Every row gives one point. Each copy is the shape, with its points in the same order, stretched, turned, moved and blurred by noise. Say if it was mirrored as well.

Shape, 7 rows:
[[ 45 -22  50]
 [-37  69 -11]
 [  7 -40  34]
 [-16   8 -15]
 [  1  36  24]
 [-37  50  -9]
 [ 43 -36 -42]]
Copy 1, 7 rows:
[[ 16   5  66]
 [-32  54 -62]
 [ 47   5  38]
 [  9  12 -32]
 [-15  40   2]
 [-18  44 -50]
 [ 21 -53   0]]
Copy 1 is: mirrored
Copy 2 (7 x 3):
[[ 33  50  29]
 [-11  17 -89]
 [ -4  20  34]
 [ -7  -5 -34]
 [  7  34 -40]
 [-13  13 -65]
 [ 43 -44  19]]
Copy 2 is: only turned
Copy 3, 7 rows:
[[ 52  -3  13]
 [-44  -8 -34]
 [ 21  10  40]
 [-27  17   0]
 [ -4 -11  -6]
 [-46  -9 -13]
 [ 27  74  -4]]
Copy 3 is: mirrored

Shape:
[[-31 -33   8  33 -13 -35]
 [  8  21  31  -8  95  29]
 [-20 -43   7   5 -22   6]
 [ 13  52 -46  24  19  24]
 [ 35 -23  82  -6  65   9]
 [ 14 -13   0  13 -16   6]
 [-15 -34 -34 -14 -32 -39]
 [ -2  42 -13   5 -11 -17]
 [-50 -16   3 -10 -50 -17]]
Copy 1:
[[ -1 -21  34  43  26 -19]
 [ -2  -1  45 -13  -4  84]
 [  5 -24  23 -11  13 -21]
 [ 35  29 -22  10 -20  48]
 [  6 -54  81  -5 -21  56]
 [ 25 -28  14   2  -2   5]
 [-26 -28 -22  25   8 -18]
 [  8  19   3  30 -40   4]
 [-18  -2  15  13  -3 -52]]
Copy 1 is: mirrored
Copy 2 (9 x 6):
[[-47 -51  -3  35  18  -8]
 [ 27  30   3 -22  63 -64]
 [-20 -42   3   6  12  23]
 [ 33  28   5  83   1  -1]
 [ 16 -19   5 -70  27 -77]
 [  7 -28   1  23 -16   5]
 [-30 -36 -57  29 -13  26]
 [-19  18 -20  59 -30 -10]
 [-65 -15 -14  28 -11  31]]
Copy 2 is: only turned

Shape (14 x 9):
[[-36  16 -22 -28 -12  11  67  24  29]
 [ 56   4  26   7  11  16 -14 -22  16]
 [ 54 -25  22  34  35  34 -45 -22  35]
 [-58  24  28  -7   5 -59  -4  16  10]
 [ 12 -18   6  -7  19  34 -36  34  20]
 [ 35  13   5 -32  -6  20 -39  15   1]
 [-49 -17  28 -16 -20  -5 -27 -11  15]
 [ 11  11  29 -32 -16  15  -8  20  37]
 [ 52  18  26   7 -14  34 -44  16   0]
 [-33  -9 -35  45 -17  32 -46 -30   2]
 [ 39 -13  26 -18 -14 -72  -5  26   6]
 [ 58  17   0 -34  29  11 -25   2  19]
 [ 43 -21   9 -15 -12  26  -1  18 -62]
 [ 56  10  18  -8  -5   9  64  19   4]]
Copy 1:
[[-19  -1 -26 -19  -8 -18  42  25  50]
 [ 46   3  19  55  49  15   0  -5   9]
 [ 41  -7  22  85  59  34 -43  18  11]
 [-42  25  13   4 -32 -47 -30  11  -1]
 [ 17  -2   5   6  45  16 -38  47  -3]
 [ 46   7   5  -8  47  11 -21   7 -15]
 [ -2   4  38   5 -40   2 -37  28   5]
 [ 27  10  26  -8  26 -15  -2  31  29]
 [ 63  15  12  29  53  12  -9  17 -18]
 [ 27   4 -36  43 -37  48 -39  25 -21]
 [ 21 -35  29  15  16 -70 -11 -12  -8]
 [ 33   1  -1  -1  74  14 -23 -13  20]
 [ 37 -27   8  11  42  19  36  -1 -55]
 [ 23  -8   6  28  55 -15  70  -4  24]]
Copy 1 is: only turned
Copy 2 (14 x 9):
[[ -9  30 -16   2 -27  65  40   9  21]
 [ 40  17  13 -40  -5   2 -14 -20 -25]
 [ 45   2  32 -21   1   7 -63 -27 -19]
 [ -8   6  28  33  -6 -14  37  12  71]
 [ -8  16  36 -27 -15  27 -38   5   7]
 [ -1  17  12 -55 -16   0 -10  -1  -4]
 [-22 -17  36  34 -27  -5   4  -1  12]
 [  5  10  34 -32 -42  13  11 -11  -2]
 [ 19  46  16 -50 -24 -21 -29  -1 -25]
 [-23  15 -24  38 -20 -11 -56 -12  -6]
 [ 45 -19  17 -35  -8  -7  21  41  25]
 [ 23   9   7 -72   4   4 -11 -15   8]
 [  2  34  12 -37  13  11  -4  43 -48]
 [ 59  52   1 -46  -5  45  29  19 -20]]
Copy 2 is: only turned
Copy 3, 14 rows:
[[-10  22 -44 -62  13  19  46   9   6]
 [ 27   1  -9  -2  25  10 -66 -42  21]
 [  4 -45   8  22  21 -10 -95 -45  40]
 [ 22  21  36 -17  41 -27  21  45   6]
 [ -3 -40  13  -4 -13  15 -37   5  17]
 [ 26  -5  -4 -16 -18  14 -51  -2  -3]
 [  2  12  33  -2  -2 -47   4   5  10]
 [ 18  -1  11 -27 -18  13 -17  -2  33]
 [ 26  -4   3  30 -17  34 -69  -5  25]
 [-32   7 -36  35   4 -44 -38  13   7]
 [ 89 -17   0 -12  22  -6  -7   6   9]
 [ 28 -15  -5 -38  15  17 -76 -12   3]
 [ 33  -4 -13  24 -16  32 -18 -37 -40]
 [ 34   9 -37 -25  25  53   3 -42  21]]
Copy 3 is: only turned

Shape (18 x 12):
[[  7  27 -33 -25  11 -55 -26  30 -17 -86 -12   1]
 [ -2 -36  23 -18 -30  12 -19 -36  16 -24   5 -14]
 [-38  -3  89 -32  -7 -20 -23 -39  -6 -30  14 -12]
 [ 33 -76  -5 -42  -8   9  -3 -25   0  19  32  73]
 [ -1  26 -12 -20 -51  -1  24  23 -31 -10  16  28]
 [ 27  -9  41 -53 -24   0 -36 -44  14  -4 -27  46]
 [ 13 -65  40 -12  13   1 -13  33   4 -24  -4  65]
 [ -8 -29   7 -19 -38  47 -30   5  27  43  17 -13]
 [ 33 -10  -3  -9 -16  18 -15  -4  16   3  19   7]
 [ -8 -17 -11 -45 -13  -2  -3 -50 -42  24  -5  35]
 [  0 -29   9 -27 -21  34   2  46  32   1  18  28]
 [-15 -20  17  10  40   8 -10  -9  -6 -14  19  13]
 [  9  -2  26  -6 -32  37  -8 -33   8 -18  -3  12]
 [ -4  -9  23 -20  32  31  63 -28  -6 -13 -12   9]
 [ 43   1  77 -28 -42  -5   9  18  33  48  10  23]
 [-19  14  25 -26  47  -9  -9   8   1  -5  35  14]
 [ 33   3 -25  17 -17 -15   5  24  29  13   3  -7]
 [ 61  -3  28 -43 -42  -6   9   1 -43  -7  -7  -7]]
Copy 1, 18 rows:
[[ 23  -1 -17 -17 -61 -47  66  13  10 -42  16  32]
 [-37 -23  14 -24 -21   3 -17  -8  24 -33  -3 -39]
 [-89  15  54 -48 -34 -25 -30  -1  12 -65   1   1]
 [-16 -44  37 -40  62  39  37 -56  64  10 -22   0]
 [-20 -23 -18 -27 -28  32  32 -13  -7  37  59  43]
 [-28 -13  47 -38 -34   6 -16 -70  49 -23 -33  18]
 [-30 -36  69 -21  29   6  24 -26  27  21 -58  20]
 [-23 -12 -20 -27   8  51 -57   6  30  25 -17  -5]
 [ 15 -22  11 -20   4  35 -11  -8  24  -9   9   5]
 [-37  14 -17 -47  16  20  35 -72  12  -6   3   9]
 [-18 -27  20 -25  -1  54  -4  20  38  49 -15  17]
 [-29  14  29  -9  30  22  21   1  -6 -42 -19   8]
 [-28 -27  21 -12 -31  38 -13 -26   3 -24   1  -8]
 [-36  41  60 -24  -4  50  48 -20 -20   2  12 -28]
 [-16  -4  84 -37   3  26 -67 -21  38  51  23  46]
 [-28  36  38 -37  15  24  16  22  19 -43  -1  44]
 [ 40   4   0  20   6   9  -8   5  16  26  33  19]
 [ 16 -24  23 -81 -25 -15   2 -38 -10  18  40   4]]
Copy 1 is: only turned
Copy 2, 18 rows:
[[ 15  33 -34  14  33 -53  16   1 -11 -49  16  33]
 [ 25 -40   6  17 -22  27 -23 -26 -10  17  25 -10]
 [ 11 -26  50  41  -3  -5 -52 -49 -84   8 -19  13]
 [ 45 -50  20 -48  11   2  29 -23   4  82  46   1]
 [ -3  41  -4  -4 -27 -13  38 -19  -2  17   6 -25]
 [ 59  -2  49   4   9  26 -14 -32 -20  32  12  25]
 [ 54 -39  39  15  22 -17  49   7 -45  32  40  25]
 [ 22 -26   0  -7 -47  23 -11  16  -9  58   9 -15]
 [ 19  -4  -4  -3   5  10  -1  11   1  37  30 -10]
 [ 19 -26   6 -22   0   8  15 -57  19  47 -33   5]
 [ 33 -11  13 -18 -20  -5  16  34 -33  33  37 -16]
 [-18 -42   7   6  23 -19   8   9 -32   7 -12  13]
 [ 12   0  25  10  -9  42 -10 -17 -10  24  17  -7]
 [ 13 -27  21 -13  28  19  17   3  -4 -19 -34 -29]
 [ 57  28  73  17  -2   6 -26   2 -28  64  14 -33]
 [-11 -14  13 -14  29 -33  -9  14 -58  14 -24   9]
 [  8  13 -14   5  -3 -24  -3  38  46  23  29 -20]
 [ 74  24  -6  33  11  23  18 -46 -10  48  -9 -37]]
Copy 2 is: only turned
Copy 3:
[[ 27 -17  -8 -31 -19 -25 -58  67 -40 -48 -44 -51]
 [  4 -23  31  -1  22 -13 -11  -7  48   4   3 -41]
 [ 12 -37  95  13  44  -3 -15  34  39 -29  34   3]
 [ 30 -17 -63 -14  20  35 -45  -3  45  60  57  -4]
 [-45  28 -21  -4 -34  14 -19   4 -10 -22  29 -26]
 [ 27 -19  23 -13 -22 -16 -59 -14  43  25  45   7]
 [ 22 -44 -46 -13  13  33 -42  51  68  33  -1  34]
 [-64 -22   9 -13  16 -20  -2 -22  28  64  12 -17]
 [-21 -27 -24  -1 -14 -13  -8   3  10  34  14 -31]
 [ 24  31  17  -7  19  20 -32 -29  -6  19  37   1]
 [-48 -38 -40 -36  -2  11 -13  12  41  31  14   2]
 [ 13 -46   2   7  42  12   8  25   9   9 -13  21]
 [-16 -27  16  12 -14  -4  -5 -35  42  -2   7 -11]
 [ 32 -12   5 -25   4  54  56 -18  20 -14  19  24]
 [-34  -2  -7  -2 -39 -10   1  43  51  52  89   7]
 [  0 -56  14 -12  29   8   0  47 -22   2  25  26]
 [-24   4 -47 -10 -17 -46  11  32  -3  31  -1 -40]
 [  6  31  10   0 -62  37 -16  26   1  18  39 -53]]
Copy 3 is: mirrored

Shape (16 x 12):
[[-19 -19   6 -15  48  13 -45  13 -71  -1  33  16]
 [-37  -6   4  15  15   2   6  19 -15  24   6 -30]
 [-45  26 -27  36  32  29  12  31 -51  34 -46  24]
 [ 64 -22  -9 -20 -43  27  -9  -9  16  37  41 -10]
 [  2  -1 -31   1  35 -22  26 -13  22 -37 -38 -22]
 [ 16 -26  -4 -55 -46  65 -35 -44  39  36  45   5]
 [-27 -11  30 -19  10  23 -56  31 -13   8  14  11]
 [-18  21 -30  25  13  -4  -2  40   2 -35 -10 -39]
 [  4 -24  21 -36 -39 -31  20  -2  31  -7  -7 -29]
 [ 12  56  -5 -24  -7 -49   2  -1  19 -27 -13 -31]
 [  7   4   5  24 -18 -13  -4   6  -2 -46 -44 -20]
 [-27  18 -17 -19 -24 -26  34  29 -20 -63 -13 -20]
 [ 56 -23  36 -57 -33  48   3 -18  32  36  18  -1]
 [-28   0  11  37  13  23 -18  -7 -23  22  41  45]
 [ 12   0  21 -32 -46   5  -2 -41  -2  -7  -5 -60]
 [-18   3 -57  22   5 -44 -14  17 -16  -4 -40   3]]
Copy 1:
[[-85 -42   2  -3   3  40 -37  -1  33  -6  10 -36]
 [-51   7  -6   8   5  10  20  49  -7 -29  -6 -16]
 [-81  36  18  -1 -21  59 -58  66 -40 -55  14   7]
 [ 42  -5  37 -26 -12  10  40  -4 -38  28  -1 -83]
 [ -6  29  -4 -13  19 -20 -20 -36 -19 -43 -27  43]
 [ 45  59  40 -13 -44  24  72  -4  23  45 -20 -66]
 [-29 -20  25   2   9  38  21  29  61  -9  -4 -17]
 [  0  -1 -17   5   4  -9 -38  16   9 -36 -32   1]
 [  9  -3   8 -32   3 -46  77  12   1   2   0   1]
 [ -5   9  12 -22  17 -51 -18  -4  37 -52 -31 -10]
 [  4 -21  27   3 -12 -22  -8  -7  -2 -43 -18  34]
 [-18 -23 -40 -32 -35 -37 -20   1  20 -39  11  16]
 [ 33  18  45 -44  -9  14  95 -15  -2 -17   8 -68]
 [-40  -2  34  41 -13  24 -20  21  10   4  49 -32]
 [ -5   2  12 -19 -38 -45  52  -6  34 -44 -33 -32]
 [-35   8  31 -27   6   4 -54  31 -27  13 -23  26]]
Copy 1 is: only turned
Copy 2, 16 rows:
[[-10 -18  27 -49  29 -16 -59 -53  -2 -34   3 -47]
 [-54 -40   1  10  24 -25  -6  -4   5  18 -17  -7]
 [-78   0   8 -13  -3 -18 -31 -32 -38  45 -59 -23]
 [ 57 -51  -9 -14 -23   0  -3  -5  28  -6   3  51]
 [-13  36  35 -13  61   4  64  39 -16  22 -48  -8]
 [ 60  -5 -26  -9 -42   8 -54  14  62 -57  -6  39]
 [ -8  -3  -1 -21  24 -16 -91  -6  26  -1   0 -25]
 [-28   9 -15 -11  43 -56  23  22 -28  52 -44 -30]
 [  7 -20  36  37  35  17  21  62   5   6  18  11]
 [ 18  10  41   5  25  -4  38  42  10  57 -27 -48]
 [ 13  29  37  27  48 -33  12  25 -37  54 -44  -4]
 [-20  21  20  25  34 -22  35  43 -71  16  -3 -59]
 [ 71 -36   0   8   2  56 -36   9  43 -32   5  41]
 [-29  19   7  -3  -6 -25 -56 -76  31  18  -3   1]
 [ 49 -35  34  50   9 -14  14  35   6 -10 -27   1]
 [-50  14  46 -30   9 -42  27  31 -38  52 -38 -14]]
Copy 2 is: only turned

Shape, 15 rows:
[[ 20  13 -29  26  30 -19   6 -15 -38 -40   2  29]
 [-11   0   1  -3 -25  34 -57   8   0   6  26 -39]
 [ -5   6 -26  14 -13  39 -52   7  36  37   6  22]
 [ 21  -7   7 -28 -56   4   3 -51  23 -36  32 -71]
 [-34  13   5  38   1 -31  14 -41   4  16 -14  29]
 [  9   5   8  20  14 -10 -45  17  11  46  16  12]
 [ 20   1  21 -38 -32  12 -64  11  12  -2  -2  20]
 [ 30 -30 -16 -10 -21   2 -44   9  27  20  -7   0]
 [ -6 -19   9  10  -7   9 -19  33  18   6  -5   5]
 [ 29 -23   8 -34   9  25   9 -64 -17 -24  11 -49]
 [-21 -13 -12  -3  -4  16 -52  35 -17  -8 -24  18]
 [ -7 -27  -7  41   9 -16  18 -29 -49 -19  23  60]
 [-15 -19 -13 -48 -22 -16 -13 -55  23 -12  39 -57]
 [ -2   9 -25  11 -26 -32  43 -30 -49  21   1  31]
 [ 15 -17 -12  41   1 -25 -14 -58 -31  -2  -5  -5]]
Copy 1:
[[ 17  48   6  13  -7 -30   1  -9 -16  19  -2  16]
 [-26   8 -11  39  11  60 -39 -20  -5  -8   8 -41]
 [-20  28 -11  24 -18  71 -28 -16  35  33  31  15]
 [-15  -8   5  -5  28  27  28 -66   3 -30  25 -75]
 [ -9  12  60   2 -19   6  20   2  31  50  31  17]
 [ -8   7  -1   7  16  44 -46  10  32  38  37  17]
 [-43  29  14 -16  10  62 -43 -36   0 -24  19  11]
 [-19   2 -16 -11  -3  43 -43 -49  40  10  19  14]
 [ -5  -3  -1  27   4  42 -17 -14  20 -15  14  31]
 [ -6   9  -4 -24  44  23  24 -44 -19  13 -18 -42]
 [-31  11  -3  26 -17  30 -41  -8  -5  -4 -21  28]
 [  3  16  29   7  -6 -21   5 -16 -49  38  45  31]
 [-60  -9   0  -1  33  15  12 -56  31   5  19 -56]
 [ -7  -6  17 -37 -38 -24  16   3 -15  28  44  -8]
 [ 16   1  36   7  -5 -12 -17 -37   7  55  18 -22]]
Copy 1 is: only turned
Copy 2:
[[  2  22 -25 -22  24  -2  19 -30  13 -95   1  17]
 [ 21 -33  -4  23 -11   9 -19  39 -29   7  14 -68]
 [ 16 -27 -60  21   5  49   4  14   3  39  34 -33]
 [ 24  18  56   8 -19 -32  57  62 -55 -33  -3 -46]
 [-33  56  -2  30  11  21  17 -23  54 -13  -7  12]
 [ 46  11 -15   6   1  54 -21  -5  34  21  22 -33]
 [ 46 -23  -2  15  24  21 -23  78  -5  23   7  -2]
 [ 55 -27 -14   5  13   1  19  19   8  31  16 -19]
 [ 18 -25 -15   1 -15  14  -2  25  27   9  -9 -23]
 [  2 -19  55 -35  30 -29  45  18 -39 -60  24 -15]
 [ 13 -52 -40  13  23 -11 -23  27  16   1 -16 -13]
 [-33  32 -30 -14  -3 -10   1 -32  39 -62  52  44]
 [  1  43  27  -8  14 -41  38  46 -29 -10  -3 -63]
 [-14  57  -1  -5 -21 -19   6 -53   3 -34  -6  56]
 [  9  16  13  28  24 -15  30 -43  27 -46  30   4]]
Copy 2 is: mirrored
Copy 3, 15 rows:
[[ 21  41 -19 -12  16 -65 -37 -43 -20   6  -7   8]
 [  3  -9 -45  43  19  39  54 -13 -39  -5 -20  15]
 [-19  -1 -41   5  73  44  22   9 -16  19 -23  18]
 [ 59  -7  -1  17 -31  25  51 -37  27 -45  -4  11]
 [-38  30  51 -25  24  -8 -33 -13   9  -4 -23   0]
 [-13 -18   1  23  59  -1  -8  17 -31  32 -28  18]
 [  2 -27 -39  -7  13  35  16   6 -20   6 -39  63]
 [  7 -30 -37  18  38   8  17  17   4   5 -33  24]
 [-15 -21 -22  16  32   9   7  34 -14  -4  -4  12]
 [ 61  -2 -39  11 -50   9 -16 -38  -4 -14 -36 -32]
 [-35  -8 -51   5  36 -12  19   9 -45 -10 -33  27]
 [-29  35 -19   4 -10 -61 -44 -52  -4  30  -5   2]
 [ 45 -31   3  -4 -14   6  55 -62  -5 -28 -18 -14]
 [ -7  54  21 -22 -23 -64  -6 -20  19  40 -28  -2]
 [  1  27   2  19   8 -31 -19 -47  12 -11 -44  -2]]
Copy 3 is: mirrored
Copy 4, 15 rows:
[[ 11 -19   5  30  22 -16   0 -26 -29   4  58  23]
 [-27  -4  16 -22 -29  29 -62 -10 -27  20 -22 -17]
 [-16  39  -7 -28 -20  15 -58  11 -25  41   2  19]
 [-30  -1   7   1 -29 -14 -32 -28  15 -52 -52 -30]
 [-12  12 -15   1 -10 -11  29 -29   0  37  15  29]
 [ 12  -3 -11  -3 -23  10 -42  -4 -20  72   4   0]
 [  1 -19  -8  -3 -33   7 -52  16 -47  16 -26  29]
 [ -2   3 -22 -15   4  -4 -59  16 -16  28 -24   9]
 [-17 -18  10  -6  -5   9 -27  21  -3  39  -6  13]
 [ 22  -8  34 -14   0 -29  -9 -32 -16 -38 -19 -33]
 [-22 -23   9 -13  14  26 -38  11 -47  35   4  38]
 [-20 -24  -2   4  14 -57  12 -27 -30  29  56  27]
 [-12  -5  11 -19 -17 -20 -51 -55  23 -22 -50  -3]
 [ -8 -23 -36 -21  -9 -23  21 -27   7   0  46  11]
 [ -6   4 -19   2  17 -23   0 -43 -38  18  10 -12]]
Copy 4 is: mirrored

Shape (18 x 12):
[[ 42  53  23   4 -12 -52 -18 -41  14  17 -20 -22]
 [-21  28  10  -8  -4  26  10  30 -40  42  27   6]
 [-11  24 -12 -14  20  21   5  17 -21  24  54  10]
 [ 48  21  55  39 -20 -34 -10 -31  39 -13   2 -12]
 [-10  16 -30  17   0  -9  15  -3 -19  -7  16  14]
 [ 58  -4  34 -13 -52  -4   0 -26  23  18   3 -47]
 [-45 -17 -31 -10  18   1  14   4  21   4 -24 -35]
 [ 66  11  15  17 -13  18 -27 -35 -10  28  11 -22]
 [-18  -9 -25 -25  18  -9  13  18  12  19 -24  21]
 [ -7   9  -9 -16  11  12  11  13 -52   7  -1 -15]
 [ 27  15  -3   7  12  -4 -17  38 -33  25   6   8]
 [-25 -10  -7 -40 -21  21   3  -7 -20  -5   2  29]
 [  9  15   4 -15  26  24  42  -3 -24  19  22  24]
 [-46 -26 -75 -21 -11 -25  27   3  33  37  -9 -14]
 [-45 -13 -44   4 -12 -10  -5  -9  57  22 -25 -21]
 [-22  24 -62 -13 -12  27  15  17  35  18 -22 -15]
 [ 11  14  -5 -42   7  12  11  24 -25 -17  41   9]
 [ -7  19  -3 -42  40   2 -21   2 -32  11  23  21]]
Copy 1, 18 rows:
[[-14  48  43   9  53  24  16  -3  -3 -58  -9   0]
 [  6  23   4  10 -12 -51  -9  19  58   0  22  27]
 [  4  -8  -2  27  10 -41  -9  15  42  -7   5  41]
 [  8  39  48   4  17  48   0 -10 -36 -59   2  30]
 [ 12 -19  11   2  11 -18  15  32 -13  -1   5  11]
 [-23  37  40  51 -17  34  -8   8   5 -76   1   3]
 [-22 -26   8   3 -15  39 -12   0   8  23   3 -34]
 [ 13  38  19  72  12 -12  -8   3 -16 -61  14  13]
 [ 20 -30   9 -22   0  17  -3  -5   9  20 -23 -50]
 [-22  -1   4   9 -13 -45   1   7  14   0  13   0]
 [ 26  -7  13   0   9 -44  -8 -13  11 -24  18  -5]
 [ 15   1 -20   1 -35  -3  22  22  14  13 -21  -7]
 [  3   9  19  11   2 -39 -20  23   2  10 -23  23]
 [  0 -55  25  15   1  48   9  33  34  10  -7 -61]
 [ 15 -27   2  15   3  79  -1  12  12   1   8 -46]
 [ -1 -21 -21   3  11  27 -36  44  23  -5   5 -40]
 [-16 -14  -9  -4 -10 -40  -6  11  16 -20 -23  30]
 [  3  -8 -16   9  18 -38   7 -23  29   8 -24  12]]
Copy 1 is: mirrored
Copy 2 (18 x 12):
[[ 45 -36   0 -28  26  -1 -42 -95  20  -9   0  28]
 [-39 -16  23 -14  34 -26 -15  38  20  23 -10 -25]
 [-35 -24  20   1  23 -41  -1  23 -14  15  11 -31]
 [ 54 -26 -20 -24 -45 -38   0 -82  33  25  -1  38]
 [-14  -7 -11  41  23 -15 -12  -4  -3  11  -2 -13]
 [ 72  -9  -2 -70  15  13   9 -64  16  37  -2  23]
 [ -7   0  20  15  35  45  -8  43  10 -51  39  10]
 [ 48 -42 -20 -44  -3  20 -12 -58 -13  44 -27   3]
 [-30  15  -1  -9  35  17 -36  39  -5 -39  26 -22]
 [-21   2  14   0  44   8 -10  26   0  -3 -46 -26]
 [ -5 -12  19 -10   1  -9 -61  10  -6  17 -36 -42]
 [-57  45  -7 -25  44   2  20  11 -14   4   6 -23]
 [-19 -16 -20 -18  39 -23   5  39 -11   4 -25  -8]
 [-18   6   4  25  71  45 -27  28   4 -63  82 -21]
 [ -2  -7   8  15  22  62 -20   1  17 -40  88  11]
 [ -2 -11  15   8  49  61 -44  31  -9  -6  68  27]
 [-27  33  34 -17  21 -43   3  14 -36  23 -18 -19]
 [-54  -7  19 -17  19 -21 -12  -2 -34 -22 -12 -37]]
Copy 2 is: only turned
Copy 3:
[[  7  31 -18   6  52  76  42  32   8  -1 -36  44]
 [ -9  -2 -16 -31  -7 -11 -43 -58  32  48 -54  -6]
 [ -2  32 -14 -15   4 -16 -42 -85  12  19 -32 -21]
 [ -9  44 -53  38  44  41  55  43  25   4  -5  27]
 [-18   9  -9   8  27 -12 -14 -19 -22   3 -30 -23]
 [  9  -9 -52  18   5  82  36  24  46  17  -7  -6]
 [ 39  11  25  16 -24 -20 -45  28  -7 -21 -19 -40]
 [ 17   3 -42  -3  72  35  41 -20  58   5 -15   0]
 [-14   6  26 -14 -24 -16 -40  -8   1 -22 -11 -11]
 [ 29 -23 -25 -21   1 -16 -16 -40 -11  10 -46  -9]
 [ -5  15 -41 -60  33  -8   1 -41  17   5 -29   6]
 [-10 -28  16   3 -31 -11 -23 -48   1  33   5 -21]
 [-17  -7 -21  18  -6 -22 -33 -60  15 -14 -43   3]
 [-14  11  55   5 -40  22 -61  25  -9 -27 -30 -73]
 [  7  25  57  16  -6  11 -45  55  18  -7  -1 -49]
 [  3  -2  28  -5  13  15 -83  27  12  -8   5 -29]
 [  6   6 -44 -10 -19  -2 -21 -83 -24  11  -3  -9]
 [ 21  25   2 -24   2 -18 -12 -94  -9   6 -18   7]]
Copy 3 is: mirrored
Copy 4, 18 rows:
[[  4 -10  58 -40  13  15 -81   0  10  -1   2 -35]
 [ -2  29 -65  13  -8  55  27  10   0  -6 -38 -43]
 [-29  30 -35  28  -6  61  29 -23  16 -18 -53 -15]
 [-25 -69  36 -22  49 -18 -54  19  27  25   1 -28]
 [-34  30  -9  39 -23  34  -9   4  -2  38 -28   4]
 [  7 -48  37 -35  62  31   2  24  -7 -13  46   7]
 [ 44   2  12  37 -18   9  13 -56 -48  18   6   2]
 [-19 -33   3 -72  41  67  -9   7  20  -7  -2  -4]
 [ 24  44  -1  27  -8 -13   8 -28   2  13   6  22]
 [  8  28  -7   0 -18  53  38  -2  -3  24 -36 -14]
 [-25  44 -21 -22   5  19  20 -19  35  21 -24 -35]
 [ -3  15 -17  11 -37  15  34  30 -10 -16 -12  47]
 [  1  19 -16  26  16  53  21  17  29  16 -57  11]
 [ 28  63   1  64  -7  17  -8 -54 -79  -7  47  37]
 [ 37  -2  -2  34 -17  -5 -22 -61 -61  -1  50  15]
 [ 43  25 -19  44 -44  37  15 -49  -7  18  52  12]
 [-33  28   9  34 -25  28  59   8  43  -6 -38   8]
 [-17  32   3  -8 -33  21  18 -25  33 -31 -67  -2]]
Copy 4 is: mirrored
